Rows are points. The window is the flat piece filled in between its corners: a triangle in 3 columns, a solid with four corners in 4, and so on. A path goes straight from each point to the next, and from the last back to the first. List the points from which the path goes on through the window.

Window:
[[ 56  -5 -10  62]
 [-60  -1 -13   9]
 [-27  -3  13 -15]
 [-60   4 -31 -43]]
Path:
(1): [-10 -51 -13  -7]
(2): [-31  45  26  -3]
(3): [-95  58   2 -27]
(4): [-78 -36 -24 -35]
(5): [-50 -21 -18 -16]
(6): [-44  18 -22 -25]
(7): [-40  61 -33 -45]
(8): [-48 -31 -20 -15]
(9): [-10 -47 -15  16]
(10): [-22  21 -11  17]
(11): [ 8 13  9 53]
(12): [ 44 -47 -31  47]
(13): [-29 -49 -16 -21]
(14): [-74  44  12  -6]
(15): [-2 13 22 23]
(16): [ -7 -46 -21   5]
Through the window after points: 1, 5, 7, 9

Window:
[[ 51  29 -48  31]
 [ 11 -40  73  90]
 [-42  19 -39 -46]
 [ 15  29  23  13]]
Path:
(1): [ 36   3  -1 -16]
(2): [ 1 36 10 23]
(3): [-12  -7  36  58]
(4): [  8 -36  56  18]
(5): [  4  -1 -36 -42]
(6): [-47  30 -54 -12]
(7): [-44  19  53  62]
(8): [ 41 -39  45   8]
Through the window after points: 1

Window:
[[ 20  29 -17  76 -19 -54]
 [-85 -10  49 -30 -10  -8]
 [ 67 -11 -45  67 -94 -40]
 [  3  -4  33 -47 -17 -26]
 [ 53  -9   4  81 -35  -8]
 [-25 -26 -12 -23   6  -6]]
Path:
(1): [-34 -69 -15 -20 -12 -71]
(2): [-10  11  -1 -11   4  31]
(3): [ 69  33 -25  37 -77   5]
(4): [ 37 -31  -6  77 -41 -36]
(5): [-14 -39  33  36 -19 -32]
(6): [ -1  63   7   0 -38 -10]
(7): [ 23  21 -10  45 -40 -10]
(8): [ 44 -47  33  56 -16 -19]
(9): [-39 -41  52  27  -4 -36]
(10): [  9  20  18 -43  -6  -8]
(11): [ 24  23 -21  34 -41  12]
(12): [ 44 -43   8  45  -5 -64]
Through the window after points: 1, 3, 7

Window (6 x 6):
[[ 23 -11 -72  40 -36 -43]
 [-29 -55  48  -7  54  -5]
 [ -3  44  67  19   7 -76]
 [ -8   5  76  39  40   2]
 [ 65 -13 -84  -6 -11 -19]
 [ -3 -20 -19 -18 -21  18]]
Path:
(1): [-18  62  47  17  35 -80]
(2): [-31  46  14  37  55 -32]
(3): [ 50 -41  25 -29 -26 -13]
(4): [ 31 -38  34 -12 -45 -24]
(5): [-35  15 -10   3  38   1]
(6): [-23  23  45  32  25 -21]
(7): [ 38 -36  95  25  -3 -55]
(8): [ 32 -43  33  20 -33 -25]
(9): [-22  39  34   8  29 -23]
(10): [  6  42 -60 -24  35   9]
(11): [ 27 -50 -38  -6  -8 -29]
(12): [ 40 -49  13  28 -38 -55]
(13): [-19  26 -31  17  18  13]
(14): [-15 -13  -9  28  82  -1]
(15): [ 31 -34   9   1 -34  10]
(16): [  9  15  60  18 -11 -53]
Through the window after points: 4, 8, 12, 16

Window:
[[ 67 -19 -47  40  42 -32 -24 -23]
 [ 48   2 -20 -23  -3  80  51  17]
 [ 23  29  12 -31   0 -72 -64  -9]
 [ -6 -26  38   4   4  42   2  18]
 [-77  48 -23  30   0  -4 -81 -42]
 [ 73  14   2  36  -1  71  12  50]
 [-72  41  27   7 -68 -82 -25 -15]
 [ 78  30 -15  32  93  -4  14  -8]]
Path:
(1): [ 43   5  24  18 -13  13 -57 -81]
(2): [ 28  17  54 -18 -21  30  11 -54]
(3): [  0 -19  -2  10  20  18 -11  44]
(4): [ 20  14 -38  -5  -5  39  22  70]
(5): [ 65  14  18  35   7  39 -15  -4]
(6): [ 58   1  17   2  -7  43  -5 -31]
(7): [ 20   7 -21   1  44   1  -2  39]
(8): [-52  40 -43  26  50 -16  -6  53]
Through the window after points: 2, 4, 8

Window:
[[-64 -47 -19  26   6  37  17 -15   1]
 [-23 -12  -7  22  27  42 -48 -12  95]
 [-28   0  11  95  32  -8 -36  -2  64]
 [-25  18  36   9 -47  -7  -9  13  11]
 [ -1  25  28 -23  -4  23 -14  23 -27]
 [-15  33  48   8 -30  20  44 -27 -17]
 [-42  -6 -11  40 -15  68  16   8  24]
 [-18  51   1   0  -9 -14   2   8   6]
 [ 24 -10  -6 -19 -31  15  14  21  -2]]
Path:
(1): [-19  -5 -11  35 -30  18  -6 -19  18]
(2): [-12  14   7  31 -34  33 -42 -37  -6]
(3): [-20  12  23  14   7  17  11  12  19]
(4): [-37   6  40  -4  13  14  20  27  33]
(5): [ -9  14  11  21 -39   1 -16   1   6]
(6): [ -8  28   0  23 -37  28 -33 -33 -21]
(7): [-14  16  19  11  -6  17  -8  21  44]
(8): [-43  -5  29  29  27  27   9  19  51]
Through the window after points: 2, 4
